Every row gives one point. To make a cloud, some directions were put in groups of two or more. Within a group, all points are equally far from the middle, so they leave a hole (a ring in 2 directions, a hollow ball in 3). The other directions are filled evenly. Then the cloud was stretched, turned, moved and blurred a little. How many holes are there, and how many directions does each take, smallest first?

Cloud (14 x 2):
25 -71

34 -71

-9 -46

57 3

-29 33

28 -26

-18 33

51 -19

-25 -45

5 -14

46 24

61 -30

64 -23

18 45
Holes: 0

Cloud (22 x 3):
-86 6 -22

-22 14 -15

-65 26 2

39 -14 -59

-57 -28 -10

32 4 -59

66 5 36

-33 -56 -9

32 36 -36

-18 25 31

56 11 39

-11 -23 8

-20 17 -53

62 17 32

-12 77 -30

38 -13 13

-34 -91 6

18 41 -55

61 -34 1

-27 8 62

-15 -64 50

-41 19 29
Holes: 0

Cloud (47 x 6):
29 -31 -29 34 67 3

74 57 -54 -24 18 13

-36 17 3 37 28 58

-44 19 29 -74 68 -17

5 -24 37 -35 20 -66

-8 -31 -25 -19 69 -57

32 -69 43 31 -42 -34

-4 -44 45 -2 -44 49

-36 10 -13 10 -42 -32

6 58 4 14 17 -46

25 5 40 -53 49 -61

-14 -1 2 -59 -12 34

5 -72 14 24 43 -49

30 -66 -13 55 50 16

25 -39 -2 42 -47 -16

-29 22 -2 37 13 65

23 -73 -10 25 -9 37

31 60 0 -16 -16 20

-7 -62 -11 -1 22 26

-48 -12 77 -25 33 -22

30 46 -6 32 -19 -11

-59 53 7 29 20 -39

18 49 -24 -13 23 47

-29 -32 23 46 -65 -3

-29 65 -9 -9 7 59

22 56 -18 23 -18 -13

-77 19 5 35 46 -2

-17 -44 84 -4 43 2

-63 6 -37 1 39 20

-9 -15 56 -3 46 43

52 -17 -32 -42 -20 -31

-58 21 50 -30 49 34

35 44 15 18 -26 16

67 -22 9 -42 -11 17

-34 2 77 -15 40 -19

-2 -58 30 -35 59 -18

-8 -70 -6 37 23 29

-45 -34 5 35 44 -23

2 20 49 -33 -24 -27

11 3 10 -49 -30 13

-10 -15 95 21 22 -17

-85 -30 34 19 15 -39

10 -11 -47 19 -9 27

1 -8 -26 31 -43 5

-93 -17 -1 -15 40 -4

8 -18 2 47 27 -55

38 -8 5 51 34 -54
Holes: 2 (2, 2)

Cloud (78 x 8):
-6 41 21 -21 -42 -12 -73 -24

40 14 9 19 -28 42 -19 58

13 49 18 -12 -28 55 13 43

29 -8 9 20 4 -5 -24 32

28 19 -12 3 -45 50 -31 -5

34 95 -8 -24 -1 2 -6 30

-32 0 -19 6 -42 -11 47 41

-19 -2 -18 -58 -9 13 -15 -47

-10 -21 11 -19 17 69 12 -12

43 45 -19 -74 9 25 -7 16

76 48 -15 -3 -11 22 -46 -11

41 16 25 -5 -8 32 -32 19

25 2 0 39 2 -44 -3 -7

-26 -4 -12 -8 -8 -38 40 12

-8 0 25 12 -32 -33 -34 -8

36 23 18 -40 63 9 -13 28

66 50 13 8 1 -43 54 44

25 61 -20 -58 -13 6 -22 -3

0 40 25 35 -25 14 60 27

-29 -17 10 -6 41 5 89 -21

-20 -33 13 -3 -55 23 -19 0

8 -3 -25 -29 -25 56 -34 -33

-21 8 19 -20 16 61 -26 -17

-5 41 38 37 10 -33 42 33

-18 -48 3 16 28 29 36 -7

32 68 51 16 5 -12 -31 24

-13 26 -33 -11 -10 -26 12 -19

28 44 44 -20 -7 -44 23 26

39 -13 -3 49 -15 4 29 27

7 24 0 1 57 -10 -39 -33

-17 17 13 58 -39 18 13 -6

17 21 26 -27 23 34 -71 34

-12 -9 -29 -57 6 20 10 42

54 89 22 -11 34 -16 10 -9

36 32 -60 -52 -11 30 -50 1

3 32 -41 -45 -2 40 24 23

39 33 -69 -29 7 25 -72 23

59 48 -20 -3 -16 56 -50 13

58 21 7 2 -23 48 -32 46

-14 10 -34 -41 11 25 37 20

80 34 25 -6 22 1 -23 60

-13 24 -6 -35 -57 22 -35 -22

65 26 22 -13 6 29 -32 41

34 -17 19 13 34 -15 -3 13

-58 -20 21 -9 -49 -26 32 14

14 62 16 48 24 -19 15 11

42 78 20 2 25 10 -2 -7

2 -15 22 -16 50 8 41 11

3 61 -18 -35 -24 -7 -50 -26

10 23 56 25 0 -11 -7 11

37 35 -28 -20 27 -52 33 14

23 11 36 25 -21 23 24 -16

-22 -18 10 -24 11 25 44 54

-2 38 -18 -16 -19 -3 51 -17

22 46 -9 -3 8 -54 30 37

-4 58 7 24 -34 19 -61 -6

-20 18 11 -43 40 34 6 21

-4 62 12 12 -12 17 44 12

-26 27 -44 -37 -29 35 2 2

59 28 -30 -29 -2 13 -40 -41

31 12 -17 -49 -35 17 45 -24

9 11 -8 -65 39 -27 11 -16

32 13 2 45 10 -5 6 43

41 28 -26 -72 -5 12 -2 -13

16 -38 -11 16 26 34 35 29

53 48 27 18 -5 14 -2 1

45 21 11 21 9 -1 -38 60

-53 -27 -2 -11 -47 -11 5 28

39 42 34 12 -7 7 -27 -12

-18 14 23 -38 -12 6 68 -51

24 57 -24 1 -45 -14 -45 6

45 -9 -5 -29 47 27 33 48

15 -22 6 5 14 25 -16 37

7 39 5 -68 19 8 2 -11

-30 -23 -3 -17 10 -24 74 6

44 -15 -27 19 17 12 -14 43

-27 -35 12 -30 -4 -49 14 -20

10 -40 -19 -10 -23 -35 45 8
Holes: 2 (2, 3)

Cloud, 89 rows:
22 36 -22 12 18 90 -1 -67 16

57 -42 44 30 -3 35 3 -10 36

2 30 58 42 28 -50 -53 -6 4

35 60 -11 32 9 42 30 -13 7

-38 52 -2 -9 32 2 -38 -26 58

7 -27 5 53 25 9 -70 -15 11

-31 -21 27 6 -24 87 -6 -39 28

18 2 -55 11 23 50 -76 -53 54

25 -23 19 44 17 23 34 21 -31

12 -14 35 -28 -26 -28 -3 -18 50

22 27 -31 43 -11 50 -31 -6 49

-26 5 22 10 -25 90 -8 -51 23

28 39 72 -30 3 16 9 17 1

43 37 30 33 40 27 -56 -9 12

34 -11 9 43 25 79 -19 -16 62

77 -16 -21 1 -27 -35 -5 2 9

-7 -26 3 -5 -10 -9 26 -14 62

-58 41 -8 -38 -14 15 -14 14 17

20 50 23 76 36 -13 3 -14 -22

-26 2 52 -19 24 77 52 10 -14

8 17 19 -14 -19 -68 -42 -40 2

5 10 -28 28 -16 51 3 6 -16

-35 -48 22 5 32 -50 1 1 8

31 2 2 79 30 -50 -51 -4 5

-33 -42 30 4 16 -39 -22 44 7

54 14 -34 29 16 0 24 -39 -10

-41 1 7 -34 5 -61 11 -34 7

52 -81 5 -28 -20 -8 -4 25 14

-10 17 18 9 -23 75 -12 -34 53

14 28 -2 43 6 74 40 -3 -8

-10 -18 51 25 36 42 25 -23 -22

-1 11 14 29 26 -79 -37 49 8

13 -16 6 41 42 38 -15 32 -1

11 -31 6 -6 31 -21 51 25 -29

-18 -35 -6 -42 -8 -5 19 -3 66

-13 42 -8 54 32 -39 -68 18 15

-10 64 44 25 24 -22 46 15 -22

-30 -7 64 -54 -34 38 18 -17 11

-10 11 36 11 44 -55 -30 40 -15

-25 72 -6 38 28 -39 -53 -23 -13

11 -8 19 -70 16 46 50 24 31

13 -35 -51 7 33 -53 -39 9 42

68 -8 14 27 12 -2 36 -11 41

0 36 31 -14 2 -32 -53 -33 -27

28 -21 29 -47 44 -21 -35 3 18

15 -46 -38 9 -18 32 32 -13 44

26 -43 21 -50 45 12 -13 14 44

-45 55 41 25 29 65 -10 -61 5

-1 2 -29 64 51 23 -8 -33 7

2 -11 52 -40 -10 62 42 -52 -2

-31 -25 33 15 43 -42 27 3 4

36 -47 30 63 9 3 -35 -10 21

28 -21 -64 37 2 20 -35 -23 61

8 -38 49 3 -13 -16 -3 -27 49

-35 23 19 12 -17 76 55 -7 -3

-47 22 -5 36 35 34 14 -57 13

49 -5 39 9 -38 9 -11 -19 10

-72 3 40 -8 -13 4 7 35 7

22 6 -43 -26 -3 81 -19 -32 12

14 63 -44 9 13 -4 -16 -18 -18

2 23 -25 -30 30 -72 -22 -21 3

15 -45 34 36 -23 39 -23 -24 23

-76 21 43 -8 -15 31 35 -26 -28

38 34 23 -26 -15 -52 33 -2 -10

-30 0 68 25 40 36 37 4 -12

55 50 -14 -34 21 -6 -20 -36 17

46 -6 33 -2 -30 -23 28 -10 27

-3 -31 18 -47 1 18 -44 34 48

23 -42 21 28 11 0 67 18 -16

-24 32 7 -33 23 -8 55 -30 2

-34 8 -23 -61 32 29 -7 -34 35

-31 -23 54 -41 -12 49 12 32 33

35 -23 -23 61 3 -57 -50 1 19

-39 -10 37 2 21 18 32 62 6

6 30 -51 35 -11 41 -53 -24 41

29 -71 -37 -32 19 -32 -40 -8 62

39 -36 -16 -45 51 33 -11 -20 35

-18 -8 14 -44 -25 -61 12 23 -28

39 45 -41 9 -6 -12 5 5 -12

22 -74 9 3 -1 34 -18 -44 65

-16 -33 33 16 24 -53 25 5 32

4 -10 -15 -95 0 21 21 -17 19

-19 73 62 16 23 38 25 19 -8

2 58 36 28 32 81 12 -39 6

20 30 6 2 9 -56 16 64 -6

63 10 -44 -31 10 28 3 20 23

5 -41 -14 -62 18 -48 -22 -34 21

42 11 -6 12 -31 -39 -5 -15 31

-11 7 46 -72 3 35 30 -47 11
Holes: 3 (3, 3, 3)
